Each row of a before or after table is a point. The points were changed in one or more steps. Then noise was added and the rows were shuffled. The steps act on columns, c1 being the first. Write out the steps. A step turns or swaps two columns, mirrors them in a line or flattens them onto one, adds a multiple of one to another, or multiplies or shifts one. Angles are multiples of 10 degrees, from the lower column toward the higher: turns from -170 to 170, lines from 10 to 170 but not 90. Use the fewest steps. Two steps may share a column if one is a turn and the other turns, adds or multiplies; they go together, in the order done. Otherwise the lowest column goes first.
(in the rows, 128 means zero)

Before:
[[142  96]
 [ 74 126]
 [146 175]
 [119  96]
 [147 114]
 [127  87]
 [137  86]
 [156 145]
 [140  92]
 [124 105]
 [134  92]
 [154 101]]
After (12 x 2):
[[152 138]
 [167 132]
 [156 114]
 [162 121]
 [131 166]
 [149 103]
 [164 105]
 [157 104]
 [146 106]
 [ 96  84]
 [101 171]
 [160 110]]
Steps: turn c1 and c2 by 50 degrees

Before:
[[123 176 132 141 139 125 130 127]
 [162 173 132 171 133 116 195 140]
 [121 184 164 103 164 114 127 114]
 [165 146 163 136 144 127 173 106]
 [123  88 145 147  67  97 116 129]
 [109 177 147 169 153 135 150 120]
 [202 139 146 107 124 129 101  69]
 [133 170 144 133 156 168 161 132]
 [129 114 104  96  82 121 110 123]
 [171 183 171 104  92 130 126  91]
 [147 110 132 128  93 103 117 121]
 [117 165 146 144 125 111 167  86]]
After:
[[124 187 162  99 131 118 122 137]
 [167 147 163 128 129 126  77 111]
 [120 177 128 140 131 122 129 128]
 [115 167 143 145 129 113  72 140]
 [160 173 127 165 120 110  83  74]
 [129 169 145 132 131 165 106 103]
 [125  89 140 159 120  96 141 135]
 [202 136 146 102 133 131 113 193]
 [107 172 143 162 122 135 110 119]
 [145 105 130 136 124 105 131 140]
 [127 118  99 101 131 123 138 142]
 [178 184 173 113 131 129 106 157]]
Steps: flatten c4 and c5 onto the line at 170 degrees; turn c7 and c8 by -140 degrees

Before (13 x 12):
[[148 152 127 131 109 145 137  99 113 141 167 129]
 [142  91 138 144 108 125  78 107 156 120 111 143]
 [112 151 125 109 119 175 125 103 112  83 124 146]
 [ 42 158 111 126  93 129 143 140 145 106 162  92]
 [125 163 221 130 103 132 147 121 106 142  35 129]
 [108 136 110  70 128 118 124 112 114 127 154 134]
 [121 120 226 140 106 120 108  99  96 139 168 144]
 [126  37 118 123 123 148 122 196 125 129 143  89]
 [ 97 151 131 142 105 128 138 138 100 114 107 152]
 [101 158 152 149 148 116  97 116 139 129 166 123]
 [126 157 163 123  94 139  91 145 126 132 108 139]
 [132 157 143 133 109 109 112 107  90 117 155  91]
 [113 104 153 143 107 121 140 184 160  83 159 122]]
After:
[[104 105 119 134 115 130 136  97 141  51 103 158]
 [ 34  96 109 125 145 125 117 148 145  53 155 112]
 [120 137 174 137 121 121 207  93  99  77 172 150]
 [144 160 181 146 125 124 121 158 109  64 114 141]
 [128 218 130 128 142 150 115 131 195  64 138  96]
 [100  98 169 144 133 123 131 141 115  71 163 114]
 [127  95 148 140 139 104 141  87 106  56 153 106]
 [111 106 129 110 121 179 122 111 100  19 125 142]
 [116 152 127 140 129 123 148 162 185  18 158 129]
 [126 103 172 124 123 136 143 130 142  67 102 148]
 [124  92 140 125 123 128 226 104 121  81  37 136]
 [108 117 118  68 124 113 114 117 107  68 150 132]
 [149 105 118 127 125 147 129 113  99  83 168 132]]
Steps: multiply c2 by -1; turn c3 and c7 by 70 degrees; flatten c5 and c12 onto the line at 110 degrees; swap c8 and c9; shift c10 by -60

Before (8 x 24):
[[ 77 120 129 106 106 129 128 130  98 106  87 106 113 106 143 156 115  65
  131 142 130 124 120 120]
 [ 91 136 109 105  95 158 138 127 139 134 107 120 115  87 147 141 124  84
  104 120 121 102 161  89]
 [127  91 152 165 158 148 110 130 145 105 147  58 124 145 127 139 166  99
  118  47 146 177 132  54]
 [ 76 125 102 108 125 127 157 115 106 116 108  88 111  77 119 137 157  95
  100 141 113 128 132 137]
 [159 111 149 175 183 145 113 103 136 104 126 101 130 144 134 138 130  90
  102  83 147 148 123  81]
 [127  96 105 106 107 139 124 132  87 135 118  95 109 132 126 153 129  94
  103 137 116 122 146 140]
 [139 157 112 119 130 128 149 144 111 159 161 183 152 176  91 149  84 138
  125 140 103 186 140 143]
 [122 160 126  91 117 110 166 136  69 155 149 143 215 205 116 131 101 145
  115 130 119 158 158 169]]
After:
[[ 94 127 109 105 159 164 142 127 126 133 107 149 114  78 145 107 127  87
  145 123 124 106 160 147]
 [123 111 131  88 134 158 164 140 176 160 145 148 209 202 118 165 114 145
  114 122 125 150 159  77]
 [ 74 129 128 105 145 173 132 132 170 112  89 115 111 109 143 124 111  63
  149 111 125 125 121 140]
 [126 127 153 165 125 142 106 131 115  99 139 130 130  75 124 112 160 103
  203 217 151 179 131  80]
 [142 124 113 114 127 153 150 140 154 172 159 137 145 162  91 122  95 140
   77 116 100 187 137  95]
 [129 130 102 104 145 192 124 130 174 139 115 149 116 140 126 135 130  91
  163 113 117 124 148 133]
 [155 130 144 175  92 146 114 101 127 105 125 148 137  94 133 118 120  90
  161 187 149 149 120  93]
 [ 75 135 103 110 123 145 155 113 154 109 106 146 108 108 120 136 149  99
  175 114 113 123 133 177]]
Steps: flatten c2 and c13 onto the line at 100 degrees; turn c5 and c20 by 160 degrees; turn c9 and c16 by -140 degrees; add 1 times c9 to c6; turn c10 and c17 by 20 degrees; mirror c12 and c19 in the line at 140 degrees; turn c14 and c24 by -60 degrees
